Every row gives one point. Before rounding, the points of a table are all equally far from one centre. They may lie mostly on one side of it. Where is the centre, to within rounding?

Points:
[[ 71 -20]
 [ -9  37]
 [ 24 -35]
 [-15   8]
 [  1  49]
 [-11  -7]]
Centre: [34 13]

Points (15 x 8):
[[ 12  15  -5  11  50 -10 -32 -37]
 [-32  13   1  46  -6 -29 -23  24]
 [-48   2  18  33 -34  -9  -1  20]
 [ 23  31  37  28  55  18 -38  31]
 [-21  18  50  11  52 -22  26  23]
 [  6  58  64  42   1  14 -16  28]
 [-46   5  63   7  -2 -21 -35   3]
 [ 41  46  32  -9  37 -24 -18  11]
 [  3  52  54  16 -11  16  -4  53]
 [  0   0  63  66   5  26 -14  21]
 [ -1  53  44   4  53  26   3  36]
 [ 33  40  48  34 -14  23 -26 -34]
 [ -8 -13   2  45  22 -17  11  42]
 [ 18  66  24 -21  17 -14  -9  27]
 [ 10  38  70  23  12   1  38  24]]
Centre: [-1 13 25 10  9 10 -6  2]

Points, 22 rows:
[[-27   8  35   7   7 -22 -38 -27  36  -1   7 -21 -27  29 -23 -40  34  21]
 [  2  23  16 -31  -1  18 -34  14  24   9 -47 -23  55   2  68 -18  61 -24]
 [  1  42   9 -37  45  -6 -26  31  33   8 -18 -42  52  -1  38 -12  35 -31]
 [ 36 -20  44 -39  20   1  41  41 -20  30 -16 -38  35  52 -51 -31  18  11]
 [ 14 -14  41  30 -31   9  13  24  38  13 -10 -20  35 -11  22  17 -17  11]
 [ 26   0 -15   8   6  11  29 -12 -14 -52  22 -38  18   4  35 -21  18  -2]
 [  7  -1  27 -18  12 -14  -6  -5   8   3 -21   4  26  73  41  -4 103 -16]
 [ 38  19  63 -50  12 -52 -23  15  38  30  -9  -6   5  20  13  17 -29 -52]
 [-12  40   9 -51  24  15 -55  14  17  66   1 -29   9  15  24  27 -11 -17]
 [ 36 -32  -5 -71   2 -29 -18 -29  -2   5  -9   4  11  35  51  29  37   7]
 [ 24  32  -6 -61  15 -50  12   2  15   6 -15 -37 -29  40  24 -49  67 -16]
 [ 65  10  15  -2  21 -19   5   9  48  20   3  -8  45  46  45 -33  22  26]
 [ 62 -36  31 -42  -5 -35 -21 -14  27   5 -46 -29  48  77  36 -11  15  14]
 [  4  60   3 -29  37   1  -8  -9  26  16 -34 -53  12  42  42  30 -16  -9]
 [ 38  47 -10 -15  -4 -40   9  57  15  14   9 -40  12   7  39   1  25  26]
 [ -5  -7 -19 -27 -35 -35 -63  56   0  24   3 -23  -8 -11  38 -20  45 -38]
 [ 30  10  22 -34  45  11 -11 -18  41  27  10 -51  47  79  17 -21  41  -1]
 [-21  36  -7 -51 -25  15 -16 -47  31 -10   2 -65  -4  33  30  -7  -4 -31]
 [ 41  40   4   7  29 -13  16   6  13  56 -13 -57 -13  45  13 -33  72 -38]
 [-10  30  46 -71  44 -27 -40 -15 -12  24 -13 -45  50  40   0 -32  -1 -34]
 [  8  10 -38 -11  12   7 -23  27  52  56   7 -65  25  14 -21  -9  21 -15]
 [ 26 -40  -2 -13  24 -10 -17 -26  27  60 -17 -52  37  -7  12 -29  28   8]]
Centre: [ 21   4  15 -19 -14  -2 -16  10  -7  15 -16 -20   8  38   4 -16  13 -22]

Points, 31 rows:
[[-21 -11   7 -36  16  71 -33 -38  42  16 -27  21  56  -8 -18 -29  28  24
    9  -7  23 -31 -21  11]
 [  5 -18 -11   6  34  29 -41 -59  27   4 -35   6   0   4  -7 -20  45  27
   38   3  39   3  15  12]
 [ -5 -62  29   8  14  46  -5 -35  24  49 -29  -2   5 -23  40 -17  18  21
   42  -1  50 -27  -7  17]
 [-12 -45  -1 -27  -2  30 -54 -29  28 -12 -15   7  19  22 -11 -14 -22  19
   34 -13  49 -30 -12  24]
 [-30 -13  17  10  13  50 -37 -53  15  -3 -51  13  25   1 -10 -11  46  13
    3  31  23 -10   0  18]
 [-21 -55  13 -20  17  59 -24 -33  26  -4 -50  10  38  -6  24 -63 -15  -6
   13  -3  11 -10 -27  10]
 [-11 -31  29  18  48  42 -40 -64  22  44 -18  -1  54   4 -45   9  13  39
   28 -47  14 -31  -6 -16]
 [-38 -83   2  12  27  41 -36 -39  35   4 -64 -15  48 -32  26  -5   5  10
   33 -11  11 -26 -16  -8]
 [-11 -38  52  20  57  24 -33 -77 -17  40 -25  -9  15 -27  18 -48  -8  13
   25   5  41  -7 -42 -19]
 [ 10 -25  24  20  59  39 -31 -29  53  25 -27  31  25 -18 -28 -63   3  30
   38 -18  -8 -27 -33  -8]
 [-30 -90  25   7   7  51 -60 -40  30  13 -21 -24  40   0  -3 -33  29  -1
   11   1   5   0 -41  29]
 [ 12 -61  -2  -5  25  21 -51 -46  -1   7 -46  32   1  -3   0 -37 -12  25
    9   3  -1 -32   4  14]
 [-14 -45   6  21  31  34 -67 -75  15  24 -47  29  31 -24  -2 -43 -14  14
   -1   9 -14 -10 -24  25]
 [-38 -36  56  29  -1   2 -29 -63  40  13 -51  -2  60   3   9   6  -5  17
   20   6  17 -20 -29  15]
 [  2 -31  13  -3  23  46 -25 -34  30  21 -48 -22   6  18  -7 -43 -21   7
   20 -15  38 -22  14  23]
 [-10 -52  28  -3  18  35 -47 -34  48  12 -28  29  49 -26  31 -37  16 -19
   56   3  41 -41 -28 -20]
 [-41 -54  19   3  21  65 -32 -36  17  54   7 -10  41  29 -25   9  19  23
   17  -5  34  -9   5 -52]
 [-14 -37  12   9  26  24 -37 -85  -2  17 -43 -24  33  -9  12 -43  42 -19
   22 -12  21  -9 -23  33]
 [-16 -31  11 -22  64  28  -9 -36  36  48 -29  40  25 -42  14 -40   3 -23
    9  14  62   8 -16  10]
 [-33 -45  26 -27  65  22 -69 -49  40  40 -28  11  39 -16 -10 -27 -13  44
   17  -4  46   7 -20   9]
 [  8 -67  38   2  52  25 -53 -19  57  43 -36  18   6 -39  18 -36  24  12
   30  -2  31 -16  11 -10]
 [-30 -63  15  16  36  36 -19 -59  62  16 -36   8  45 -15  11 -16  13 -17
   47   1  20  -7  32  -6]
 [-15 -77  51  -8  24  48 -31 -62  39  33 -11  16  18 -46  -5 -34  10  20
   47  15 -12  21 -10 -36]
 [-33 -39   5 -36  12   2 -50  -4   8  13 -38 -41  26   3   3 -52  18 -16
   56  -4  50 -13 -26  16]
 [-40 -35  25   9  21  27 -39 -27  27 -13 -65  10  40 -31  21 -16  17  13
    8  21  26  -7  16  31]
 [-43 -69 -15  40  33  59 -30 -26  30  59 -38   0  23   3  23 -30   7  17
   36   1   9  10 -27  18]
 [ 22 -69  20  17  10  38 -23 -18 -12  26 -18  19  41   4 -22 -27 -32  42
    9  -5  14 -30   8   7]
 [-17 -61 -15  24  33  28 -56 -35  37  37 -59  -1  37  -1  19 -19 -28 -24
   44 -10  30  15  -3  20]
 [-31 -65  -3  11  23  30 -24 -34  29  -3 -23   7  76 -49  -5 -23  15 -24
   14 -43  33 -54   1  10]
 [-13 -60  34  36  14  28 -21 -30  21  43 -67   7  49 -29 -16 -50  38 -21
   37  -6   8 -24 -12  27]
 [ -9 -78  30  -1  68  24 -44 -59  33  12 -15   1   2 -24  22  -3  16   9
   24 -32  24 -32   9  -6]]
Centre: [-25 -28  12   8  14   7 -30 -18  12  30  -4   4  23 -26 -10 -14   6  -4
  15 -17  11   4 -21 -13]

Points (31 x 24):
[[ 23  -2 -24 -19  30  28 -42 -18  42  16  15  17  -3   1  42  21   0  15
   62  24  24   7   7 -53]
 [ -4  25 -33 -23   5  79 -14  -3  31 -11  57  -1 -43 -14   8  31  -8  -9
   21  26  53  40   4  12]
 [ 49  43  -4 -28  31  27 -12  -5  11 -11  53 -15  17  -1  25  49 -22  -1
   53  28  40  40  34 -14]
 [ 46  16 -36 -70  32  35   6  -9  19 -11  53  16 -22   3  10  53   5  -8
   38  26  44  14  -9 -48]
 [ 42  12 -30 -41  37  52 -17  11  27 -19  38  10 -27 -16  -1  13 -16  56
   50   9  57   3  34 -22]
 [ 18   3  -5 -64  49  61   4   8 -16   8  54  12 -12  -7  34  27   6  12
   46   1  32  -7  23  -9]
 [ 49   0 -21 -50  21  62  -2  23  12   3  53   1 -39 -15  13  30  32 -23
   55  28  28   4  -8   8]
 [ 30  25  -8 -63  17  51 -34 -18 -16  -2  33   3   3  17  38  67   6   5
   50  -8  31  47  15 -21]
 [ 33 -24 -10 -38  16  84  -2  -2   0 -19  51 -12 -19  11  12  50 -26 -12
   57  -9  48  10  23 -14]
 [ 30  -1 -27 -24  -8  69 -12  32  18  -3  47  11  26 -28  14  41 -10  41
   60 -36  29  30  14  14]
 [ 14 -24   2 -53  42  49  -7  11  10  35  21  20 -32 -35  48  44  -7  17
   55  12  18  25   6  -6]
 [ 25 -19 -21 -53  26  50  -1  -8  -6 -16  32   9 -15 -40  17  53   8   0
   80  44  29 -42  -2  -2]
 [ 41 -11 -24 -49  12  73 -17   0  12 -18   7  22 -16   9  52  25   3  14
   51 -15  42  27 -16 -43]
 [ 20  20 -14 -43  31  30  -8 -20  40   4  47  18 -25  -2  44  20   6  39
   69  19  22  13  -1 -35]
 [ 30   6  15 -28  30  56 -14  14 -21  20  15  38 -26 -15  40   1 -20  21
   81 -12  16  35  13  -2]
 [ 28 -32  20 -21  37  54   6  -6  36   3  31  13  -6 -42  42  40   1   7
   33  -9  29 -15  19 -13]
 [ 27 -21 -12 -16   8  56 -33  11  21   3  58 -21 -24 -26  28  53 -22   9
   59  -6  39  14  12  -8]
 [ 16  -2 -53 -73  14  35 -25  33  11  13  38   2 -28  -4   4  42   4  -8
   56  -6  40  15  10 -26]
 [ 38  -8 -18 -54  41  38 -30 -25  19  -5  44 -18 -23 -35  28  33  -7  -8
   40  20  55  39  19   2]
 [ 15 -27 -16 -49  51  31 -13  22  17  24  48  14 -10 -52  21  24  -4  24
   30  15  59  46   2  -9]
 [ 33 -15 -25 -43  11  57 -66 -28  31  -6  59  35 -15 -15  10  44  -8  15
   52  13  49  39  -8   4]
 [ 18   0   1 -20  21  48  -9  22 -10  15  54  23 -30 -43  39  29 -14   2
   89  17  28  26   8  14]
 [ 16  -8 -36 -45  32  82 -16  10 -30 -22  43  14 -16 -32  32  -5   5  15
   64   9  18  10  12 -22]
 [ 46  -1 -26 -28  35  45 -17 -25   0   8  16   9  -9 -36  13  77  -7 -19
   54  -2  33  -1 -12   2]
 [ 39 -24  -9 -19  26  63 -18  -4  21  16  62  -7 -20 -34  17  47 -19  15
   46  40  60   6  22  -8]
 [ 82   6 -31 -51  21   9   9 -17  21 -16  56  10 -16 -60  11  21  12  -7
   33  15  31  28  23  -6]
 [ -1  13 -40 -49   4  34   4  -4  36   4  63  28 -11 -32  62  18 -12  -5
   40  33  21  33   9 -10]
 [ 49   9  -5 -69   6  40 -25  42  -6  -7  15   8 -26 -43  33  22 -10 -17
   36  22  57  52  27 -35]
 [ 57 -19 -44 -58  41  60   2 -19  -6 -17  20  14 -26 -16  -7  63  13  18
   54  23  59   0   4  -8]
 [ 20 -10  -5 -42  52  51 -17  -4 -11 -17  58   2 -27 -19  32  46   2  -8
   43  59  -7  19   6 -37]
 [  9   6 -42 -30  24  69 -30  -2  20  -8  28  13 -55 -26  16  52   8  -3
   34   1  45  11   9 -17]]
Centre: [ 13 -14   3 -28 -23  19   1  -5  -9 -18  11  21   1  -9 -15  20   0  16
  26  29  20  27   6  -6]

Points (31 x 24):
[[-14   4 -60  -3  56 -63  -3  77  44   6 -14   2  16  -9 -30   3 -54 -27
   15   0  26  27   1  -3]
 [-23  20 -39  43  33  -4  27  19  40 -19  16  25  41 -64 -37  22 -15  23
    8   3   4  16  10  14]
 [-22  26 -22  32 -25 -10  35  69  55 -23  15  49  13 -37 -51 -18 -40  25
    8 -21  22  12   3 -64]
 [ 13 -24 -14  34  22  12  38  63  16 -22  21  -5  28 -27 -44  13 -46  27
   47  22   9  56  29  14]
 [-21 -37 -31 -24  44 -39  23  66  39 -35  16   7   3 -43 -56  26 -43  -4
   32  -8  20 -22  50 -31]
 [-18 -29 -32   3 -23 -18  33  64  31  -4 -32  -7  26 -36 -79  34 -16  20
    2 -17 -39  14  35 -15]
 [-19 -18 -49  41  14  12 -27  92  17 -14  -5  -6  -3 -11   4 -14 -55   1
   19   1  -7  -1  10 -42]
 [  6 -27 -44  40  -1 -29   7  60  -8   1 -19   7  37  -9 -22  10 -32   2
   42 -23 -10  15  27 -46]
 [-13 -20 -29  15  45 -47  17  66  31 -33 -12   9  30 -31 -11   7 -50  21
   22 -21   9   2  27 -28]
 [-34 -28 -63  13 -17   9  27  45  28   2  23  27  32 -42 -62   1   9  20
   92   3  -6  13  -1  -4]
 [  6  25 -57  -6  11 -17  36  11  49  28  47 -44 -22 -22 -82  13 -76  48
   58 -26  -9  17  33 -16]
 [-36  18 -40  -3  37  -7  42  52   5 -60  -4  17  19  -8 -38  53 -58  14
   13  -2 -29  -5  21  -4]
 [-11  18   0  14  22  -3 -15  52 -12 -56  30   2  14 -21  -3   5 -27   8
   26 -22 -23 -35  31 -39]
 [-12  19 -54  17  20 -22  29  47  52 -44   1 -18  24 -57  22  23  -9   6
   45 -13 -18   4  21 -19]
 [ 34  18 -93  35  -3  -7  16  72  29  -9 -22  31 -13  30 -31  10 -42 -16
    9   3  20 -29  21 -18]
 [-13 -37 -51   1  49   0  38   3  26  11   0 -16  11 -40 -44  44  -1 -12
   34 -42   0 -48   4   4]
 [ 26 -21 -27  64   7  -3  16  52  29 -25   6  -3  -8 -13 -64  32 -65   3
   39   3   2   1 -31 -51]
 [ -5  12 -29  65  12   6  13   7  46  11   4 -25  46 -23 -25  22 -47  -2
   12  11 -40  14   0 -16]
 [ 13  -8 -58  22  19 -21  54  57  27  23  -2  27  11 -38 -32   7 -41  47
   21 -19 -25 -26  32 -10]
 [-47 -40 -64  55  53  11   3  38  -6  -7   8  -5   8  -9 -52  23 -21  11
   52  13   4  15  18  -3]
 [-17  18 -29  -9  27  -2  37  99  21   4 -12 -15  18  -7  -6  66 -58  19
   29   1  18   7   2  -8]
 [  2  -9 -49  48  -1 -31  36  42  26 -22  17 -18 -38 -49 -14  54 -41 -27
   54  10   8  12  34 -37]
 [-14 -10 -79  60  31   1  13  58  -2 -18   4  10   7 -28 -33  34 -31 -16
   24 -25  -9 -22  28 -22]
 [ -4 -23 -50   7  19 -36 -13  69  36 -20   3   9  33 -33 -20 -20 -45  24
   64 -30  -9  -2  12 -22]
 [ 13 -24 -57  43  33 -16  20  54  44  18  -4   0   6 -46 -14  36 -26   3
   31 -10 -33  29  25 -20]
 [  9 -56 -28  -5   8 -19  17  57  26 -31 -20  15  17  -9 -26  30 -18  39
   58  -9  -3  12  25  21]
 [-21 -19 -38  23   4 -41  19  43   9 -19  10  30  31 -23 -11  15 -53  33
    6   0   9  25  30  18]
 [-40  -9 -45  25  25  20  19  42  -2   3 -21   8  -1 -36 -32  32 -46  34
   55 -32 -18   6  48 -25]
 [  7 -31 -49  -6  10 -19  46  65  62  41 -30  30  -2 -13   6   0 -50   6
   29  -9  -7 -13  17  -6]
 [-14 -43 -42 -24  50  -8  31  49  58 -13  22   0  22 -37 -31  21 -56  14
   32   4 -26  26  40 -12]
 [ 20  -5 -73  31  -7 -32   3  10  15  -8   4   5  21 -26 -53  -5 -23  55
   54  -6 -31 -11 -13 -25]]
Centre: [-15  15 -28  -4   2  -2  29  35  32  -4  17 -15 -22   8 -46  -8 -11  -5
  26  -5   4   4   5  -9]

Points:
[[-55  -3 -11   6 -61   6  42  50  20 -58 -34 -12  20  20 -11  10 -35  -5
   37  -6   6 -11  11 -52]
 [-26  -2  10  -5 -75  10  -6  45 -15 -43 -42 -53  13 -10 -26  -9 -21   5
   50 -20  12 -19  10 -62]
 [-44  13 -25  34 -34 -31  23  56  11 -32 -20 -35   3  -8 -30  -2 -23 -24
   49 -12  28 -39  37 -51]
 [-26  13 -25  31 -53 -15 -12  25  -1 -55 -25 -56  -9  19  16  -3  -4 -27
   60 -22  15 -32  17 -42]
 [-26 -12  -5  33 -60 -32   5  42  -9 -41 -43 -23  11  -3 -30  20 -47 -31
   34  -8  -8 -20  -7 -58]
 [-22  27 -18  28 -51 -18  11  52   8 -30 -42 -22   6  -4  -6   7 -33 -17
   47  14  34   7  -7 -64]
 [-47  17 -17  -1 -73 -32  12  54   0 -48 -28 -50   4   2  -7   4 -20 -13
   20 -26  31 -19 -25 -47]
 [-53   9  10  25 -37   3  40  29 -21 -28 -42  -8  13  28 -28 -28 -20  -1
   45 -51  15  14  -8 -69]
 [-52   2 -14  28 -34 -33  24  34  10 -46 -40   3  21 -30 -30  24 -11 -33
   50  -2   3  -1  -2 -51]
 [-68   0   9  30 -49 -14  14  25   0 -68 -22 -48  11  -2 -24 -11   0   7
   46 -40  18 -34  20 -58]
 [-35   7 -12  12 -78 -33  15  21  27 -13 -24 -24  -7   8 -32 -23 -42 -11
   59  -9  26 -19   4 -45]
 [-32  12   0  28 -35 -43  18  37  15 -52 -49  -2   3  34 -31 -10 -32  -9
   45  -3   9 -22  22 -46]
 [-40   6 -22  24 -47 -39  24  59 -11 -29 -47 -23  -7  14 -35   2 -39  -5
   53  -7  12 -43 -15 -28]
 [-57  11   7  13 -32 -29  32  44  14 -28 -44  -6  22   8 -41  16 -45 -18
   35 -27  33 -13  -8 -23]
 [-27 -24 -20  34 -61 -11  33  30  -7 -53  -9 -28   8 -21 -46 -36 -30 -11
   53 -22  -5 -35   7 -52]
 [-61  -9   3  18 -66 -25  17  49  27 -25 -46 -53 -11  16 -24  11 -29 -19
   40 -15 -17  -8  -4 -47]
 [-11   9 -31  33 -46  -4  26  61   9 -28 -17 -25  -3 -14  -6  24 -32  17
   75 -11   0 -32  21 -38]
 [-48   5 -26  13 -36 -19  27  56  -8 -47 -38 -33  23  16 -22   8 -31 -15
   53 -14  33   1  15 -42]
 [ -7 -12   9  22 -33 -13  13  41  13 -33 -58 -27  -6 -39 -29  12 -10 -27
   52  -1  -2 -30  -4 -71]
 [-25   9   2  31 -41 -10  19  49  -9 -33 -47   4   4 -13 -15  -2 -41 -21
   50  18  20  -7   9 -63]
 [-44 -13  22   4 -55 -12  11  52 -13 -56 -40 -21  11 -10 -26 -21 -13 -34
   49   0   7  -8  19 -45]
 [-36  11  16  24 -57 -27  21  61 -12 -24 -21 -47 -15  -4  13  -7  -9 -28
   47  12  32 -30   6 -63]
 [-64  36 -23  15 -65  -7  24  41 -20 -66  -4 -49 -15  -6  -1   0 -17 -17
   39  20  14 -39   0 -51]
 [-55   1 -19   2 -73 -14  28  45 -14 -18 -35  -9 -17   9 -39  -7 -10 -20
    9  -3  33 -33  26 -66]
 [-39  -7 -23  35 -52 -15  23  54 -12 -25 -32 -10  19   9 -18  12  -3   0
   70 -45   4 -12 -13 -60]
 [-56  13  18  -4 -50  -5  21  33  22 -27 -26 -12 -17  11 -36 -15 -33 -31
   56  13  18 -27   6 -65]
 [-22   0   5  19 -70 -27  16  36 -15 -14 -20 -20  40  11 -14   4 -35  21
   52 -16   2 -12  -8 -80]]
Centre: [-18  23   3  17 -34   1  34   7 -10 -15 -10 -34   2   4 -26   5   7  -4
  18  -6  -8 -15  -1 -24]
